Each wall is flat, endless, passes through zero and stands at right angles to its row. A trip goes straight from one point to another. Which walls does it cross, in order?

Walls:
(1): [-22.8  22.6]
(2): [28.6 23.5]
(3): [-32.7 -35.0]
(4): [39.9 -4.3]
Trips:
[-7.4 -0.5] to [14.7 33.2] -> 3, 2, 4
[29.5 25.1] to [  0.3 -15.0] -> 3, 2
[ 3.4 45.6] to [-33.7  15.2] -> 2, 3
[23.6 -1.8] to [ -4.9 -36.7] -> 3, 2, 4
[-27.0  -4.8] to [-2.0 -3.8] -> 1
[-10.1   2.9] to [-10.5   0.4] -> none
[-28.8   6.3] to [ 0.5 -7.6] -> 1, 4

Walls:
(1): [-56.4 -27.9 -30.3]
(2): [-38.9 -24.2  45.6]
(3): [ 1.0  6.0 39.2]
(4): [ 4.2  2.3 -6.1]
Trips:
[ 25.8 -10.0  -9.1] to [ 8.1 11.8  7.8] -> 3
[  8.8   7.6 -52.7] to [  4.2 -31.9  -8.1] -> 2, 4
[ 13.6 -15.2  37.6] to [-17.5   9.3 -23.9] -> 1, 3, 4, 2
[-17.1 -17.6  -1.0] to [ 29.5 -11.8  25.8] -> 3, 1
[ 16.0   1.2 -23.1] to [-23.3 -12.1   7.3] -> 1, 2, 4, 3
[ -2.3 -42.4 -35.3] to [-19.5  11.5  -6.1] -> 2, 4
[-12.8 -17.9 -30.6] to [ -6.7 -11.6  -5.2] -> 2, 4
[  9.9 -15.0  12.2] to [ -2.4 -32.0   8.7] -> 1
[ 19.0 -31.4  -8.5] to [ -7.5   4.2 -18.7] -> none

Walls:
(1): [ -3.1  23.8 -17.1 -35.9  10.4 -13.6]
(2): [  3.3  -9.5 -15.3  -5.8   1.9  18.1]
(3): [ 20.9 -16.0 -35.0 -42.8   5.3   6.2]
(4): [-17.5  29.5 -30.6 -18.0  21.4   0.5]
Trips:
[-31.2   1.0  -8.9  24.4  27.5 -37.2] to [-6.0 38.8 -7.8 30.3  4.5 14.4] -> 1
[-21.0   9.0  -2.9 -10.4   6.9 -37.3] to [-41.1 -27.1  -6.4  -2.0   1.8 -51.0] -> none
[  6.9 -13.4  -1.0   8.5  24.8   2.8] to [-17.5  -4.3 -10.0 -10.4  -4.5  -3.2] -> 4, 1
[ 0.5 -4.4 -1.8 25.9 -9.9 -7.1] to [-19.8  39.8   4.0 -17.2  11.9  13.0] -> 4, 1

Walls:
(1): [-10.3  15.7 -22.1  30.6 -11.3  -7.8 -18.8 -12.8  -2.2]
(2): [-22.5  27.5 -18.5 -31.7 -16.1  -7.9  17.8 -11.0  32.4]
(3): [  3.0 -38.1 -10.8   4.2   9.6  10.8   8.0   1.1   3.8]
(4): [ 37.7  17.0  19.6 -30.7  -7.3  14.1   2.4  -0.9   4.6]
(5): [ -1.6 -25.1  45.7  41.7  25.2  14.2 -12.3 -25.9  19.9]
(6): [ -3.5   2.2  17.8   8.2  52.6  32.2 -15.8  11.7  15.8]
(7): [ 12.8  16.5  33.5  11.3   0.7  14.3 -25.9  -5.9 -17.4]
(8): [-25.9 -54.9  24.7 -14.6 -38.7 -35.4 -45.7  21.0  -5.0]
Trips:
[  1.9  19.8 -21.5   2.5  -4.7  35.5  -4.5  41.2  28.1] to [ -2.6  23.1  33.0  28.5 -20.7  -9.1 -10.1 -23.1  16.1] -> 7, 5, 6, 8
[-20.2 -35.3  -0.6  -5.6  -5.2  -3.3  14.9  27.3 -13.8] to [  3.1   1.1  -2.7 -15.0 -19.9 -29.0   6.3  10.9 -25.3] -> 3, 2, 4
[ 16.1  -2.3 -29.8 -12.9   8.0   7.2  -9.8 -36.3  -1.3] to [-44.1  14.6  -5.2 -21.7 -11.2  -1.7  -6.4  -0.6   3.6] -> 3, 4, 8

Walls:
(1): [-20.7  10.2  51.6  60.3 -20.0 -12.5 -13.8 -19.5  21.5 -11.0 -19.1  16.3]
(2): [ -6.1 -23.5  30.7 -14.6 -30.5  -9.9  17.7  18.3   4.9   3.2  19.7  -6.2]
(3): [-13.2   7.5 -55.2   8.1  49.4  -1.5   3.4 -30.1  11.7  10.3 -20.4  26.0]
(4): [  5.5 -27.1 -17.2  25.6  -4.9 -14.5 -34.1   9.9 -28.7   2.1  -3.2  33.3]
(5): [  8.6  23.0   5.2 -16.6  30.2 -10.8  42.9 -27.0 -20.7  -2.5  15.7 -17.7]
(6): [-24.7 -16.2  -5.2 -24.8   4.9 -11.7 -33.5   1.2  -7.8  12.0  20.0 -16.0]
(7): [ -4.8 -11.5   5.9 -40.3  -2.2 -11.3  16.0 -21.8 -21.1 -32.5 -22.1 -40.3]
(8): [-10.5  -0.5  10.0 -44.8   5.0   0.8   9.1  -9.0  -5.3  24.2  -5.2  -9.4]
(9): [ 30.2 -12.1  -5.4  25.4   3.3  11.8 -19.8  -7.8 -10.8  16.3   8.3 -49.1]
Trips:
[  9.3 -22.7   2.9  25.1   7.6 -21.5  26.6   8.4 -25.3  14.6   3.7  38.3] to [ 21.3 -13.3 -25.0  20.4   1.8  34.3   0.6 -58.1   4.4 -28.3  22.8  27.4] -> 2, 9
[  5.0 -26.1  15.0 -14.0  21.2  10.3  -6.7 -10.0  -3.7 -27.6 -27.6   7.9] to [ 11.6  16.5 -50.3   4.1  -0.4  31.9   8.8  -4.3  40.8  24.5  -7.4  -8.3] -> 1, 4, 9, 7, 8
[ -8.6  -6.6   0.0  30.4  -3.0  13.4 -11.8  21.3 -16.2  35.0  -1.4  -3.7] to [-14.7 -17.3  12.7  12.7 -13.1  19.2  12.1   4.0  24.9 -34.9   3.7 -25.1] -> 2, 6, 4, 7

Walls:
(1): [ -5.4  -5.2   1.0  -0.1 -44.1  22.8   6.4 -24.4  10.2 -21.4 -17.3  29.7
  12.0  44.5   6.5  26.7  15.1 -13.8]
(2): [ -1.6 -22.9   6.3 -21.5  11.7  18.7  -5.5 -31.1 -30.2 -20.1 -22.3  22.1
  14.8 -15.8 -38.1 -26.7  -5.8   0.1]
(3): [ 14.4 -15.5  30.9 -10.5  32.3   2.4 -17.1 -12.1   1.0  27.5 -27.1 -23.5
  13.8   4.0  -6.3   6.3  44.7 -37.2]
(4): [ -5.9 -20.6  38.6 -25.3  40.4   3.6  -0.3  16.2   8.1 -37.9  -3.3 -30.7
   4.0 -21.5 -10.6  25.3 -43.9 -18.3]
(5): [ 13.8  10.4  -8.4  -8.0  -0.4  11.7 -14.9 -10.2  -6.4  -7.1 -60.4   4.0
  19.8   2.5  -0.5 -48.9   6.9 -27.4]
Trips:
[ 12.1 -10.7  -9.3 -28.0 -11.5 -14.6  -1.5   9.8 -19.3  14.8  -2.3   5.2
  -3.9   8.2 -39.9  -2.4  18.7   1.7] to [-46.9  19.4  10.0   5.8  25.6   2.8   2.2  12.4 -34.4 -12.6   9.5 -14.3
  -6.9 -20.9 -38.0   1.3 -15.9   8.0] -> 5, 4, 3
[ -6.5 -12.8  28.5  22.8 -52.2   3.5  57.0   4.5  13.1  44.7  26.6  18.6
 -60.8 -52.0  15.6 -40.7  -3.4  -6.4] to [ -8.0   9.8  43.8  -6.4   1.3 -12.6   1.7 -36.9  -6.4   7.6   9.0  16.8
  14.6 -15.2  16.3 -30.6  -2.8   5.4] -> 2, 5, 3
[ -0.2   7.4  31.7   3.5 -49.9   0.4   7.8   6.2 -14.7   5.0  -6.1  25.9
 -32.2  42.8   3.1  -7.5  -1.9 -28.4] to [  3.3  23.6 -38.4  -6.3  -1.6 -20.9 -35.2 -23.7 -23.3  37.9 -27.8  -6.0
  14.2  17.2  31.1  21.6  12.3 -12.5] -> 3
[  9.8   3.7   1.7  -6.9  -8.8 -14.4 -16.0  44.9 -23.9 -28.0  -5.6  33.9
  21.0  -3.9 -10.3 -38.4 -52.8  -8.4] to [ 12.5  -6.6 -26.2 -40.2   6.4  13.7  -7.0 -18.8   7.3  23.6 -11.3  34.4
  -4.5   0.0   2.4 -14.7 -10.7 -29.1] -> 1, 4, 3
[  2.6 -44.3 -27.4   4.9  -0.1  12.0  19.0 -23.1 -29.6 -10.1 -11.8   8.5
 -25.0   0.4  22.7 -11.8  -7.3  -1.2] to [-10.1  23.5  36.0   1.2 -15.8 -14.5 -16.8  11.8   4.4  13.4   0.4  17.0
  32.5  -9.4  -5.8  10.3  23.0  15.7] -> 3, 5, 2
[-16.4 -42.5 -20.2  29.5  -4.6   1.6  -9.0 -19.0 -38.4  22.4   7.7  21.9
  16.6  13.9  -0.4  26.7  -0.7 -30.1] to [ -1.4 -23.5  33.6  17.9 -44.2  23.2 -12.0  -7.8  -4.9   2.8  22.9  15.3
 -10.2  -0.8 -14.1   0.9  17.0  17.5] -> 3
[ 10.8  -3.0 -22.1  45.8  14.2 -24.0 -17.1  -0.7   3.1 -21.3  23.9   3.1
 -42.8 -22.2 -31.5   5.6  46.2  13.6] to [ -0.9  20.4   4.8 -28.3 -16.9 -17.7  -1.0  -4.0  30.0 -41.6 -17.1  39.4
  11.5  -1.0 -19.9  15.6  -6.4   8.6] -> 2, 1, 4, 5
[ 14.2 -14.7 -31.9  -9.0  -2.3  27.3 -36.2  -7.9   2.5 -34.0  40.6  -5.5
   6.1  19.7  35.2  -3.8  19.3  56.8] to [-23.6  12.5   3.7 -23.4  -3.8  -7.5   4.2   7.3 -31.6 -24.8  -2.7  13.3
   3.3 -30.1  -2.8 -29.3  -6.4 -16.7] -> 2, 1, 5, 4
[  5.5  29.1 -20.2 -18.0 -15.4   5.8 -16.4  18.0  -0.9  44.8 -15.3   3.4
 -21.5  13.4 -16.7 -43.2  -0.4 -28.4] to [ -1.0  19.6 -10.2 -24.9  33.1 -15.3   8.1  19.2  28.4 -10.9  12.7 -36.4
 -17.8   1.2  14.3   7.2  25.4 -10.3] -> 4, 5

Walls:
(1): [-14.4   5.2   1.2  13.9 -14.4  15.7  17.9   7.7  -7.2  18.4  15.9 -32.5
 -10.3 -14.7 -22.4  28.7   3.0 -26.9  24.3  27.1  15.1 -19.9  -3.6  -0.5]
(2): [-20.0 -10.1 -28.5  24.9   3.6 -19.4  -2.2   9.2  -7.8  15.4  11.7  -4.9
  -1.5 -27.4   2.1 -56.0  25.7  -6.1  29.7 -38.1  25.5  -3.1  -2.5 -17.4]
(3): [ 23.9  -9.6  24.0 -10.5  24.0  20.9   7.2 -14.6  31.1  -5.9 -63.5  31.7
  11.2  -0.5 -32.1  14.2  -9.1   2.1   9.9  22.1 -19.2  17.0   4.6  -5.7]
(4): [ -3.0  41.2  -7.0 -24.4 -25.6  13.6   9.6   8.9 -22.4  12.7 -15.3 -14.9
  35.1   4.3  10.2  30.2  -5.7 -13.8   9.9  -7.0  43.9  19.3   6.0 -15.2]
Trips:
[ 11.9 -14.5  13.6  21.2 -32.0 -21.6 -10.0  41.7   6.2   9.0  28.8  10.1
  -4.4   9.3  -8.7  26.7  -7.5   2.1   9.0 -12.0 -49.5  13.8  13.2  -7.5] to [ -6.5  -7.7   0.5  29.6  25.7   6.0  33.7 -39.8  12.2  12.6 -37.4 -13.2
  13.2  22.5 -16.7 -24.9  46.9 -12.8 -14.1  -4.9 -11.9  -2.4 -24.3  -9.5] -> 3, 1, 2
[ -9.3 -13.5 -28.5 -14.1 -12.7 -12.8 -12.2  29.0  -9.7   7.0 -12.9 -23.7
 -43.8   4.5 -20.2  -9.0  -4.9  14.2   1.3   0.7 -20.7  -3.1  -3.8 -13.4] to [ 24.6  21.7  21.5 -12.9  -1.1  19.3  -8.6  -7.3  -1.2  -4.8 -15.4  37.4
  40.5 -22.1  16.1   4.1  -0.8  -9.4 -19.5 -35.4  -9.4  18.3  11.4  31.8] -> 1, 3, 2, 4
[ -2.1 -11.7 -24.9  -7.0  -3.5 -16.7  10.2  -3.1  11.8  12.8 -34.5 -30.4
  31.6  62.6 -14.1  12.1 -39.4 -19.6  13.4  -1.4  33.4  12.1   4.1  11.8] to [ 21.1  26.7  25.8  14.5  -5.6  43.1 -42.5  21.6   0.6  -8.4  -9.9 -22.9
 -29.2  47.6   9.9  19.2 -51.2 -16.9 -10.1  -4.6  25.9  18.8  -0.2  -6.4] -> none
[-16.5  42.4  -3.3 -24.1   5.0 -20.2  16.2 -22.3 -23.9  23.8  15.2  14.0
  10.1  16.0   4.7 -15.0  13.7   1.9 -40.7 -19.0   1.4  26.6 -11.1  52.5] to [ -4.1 -33.4 -13.8  20.1  35.1   8.4  36.8  -2.1 -14.4  21.8  -9.6 -10.9
 -58.5  -0.2  -3.8  -5.6  17.3  -9.8  36.5 -12.2 -25.6  -8.7  46.1  -7.8] -> 2, 4, 1, 3
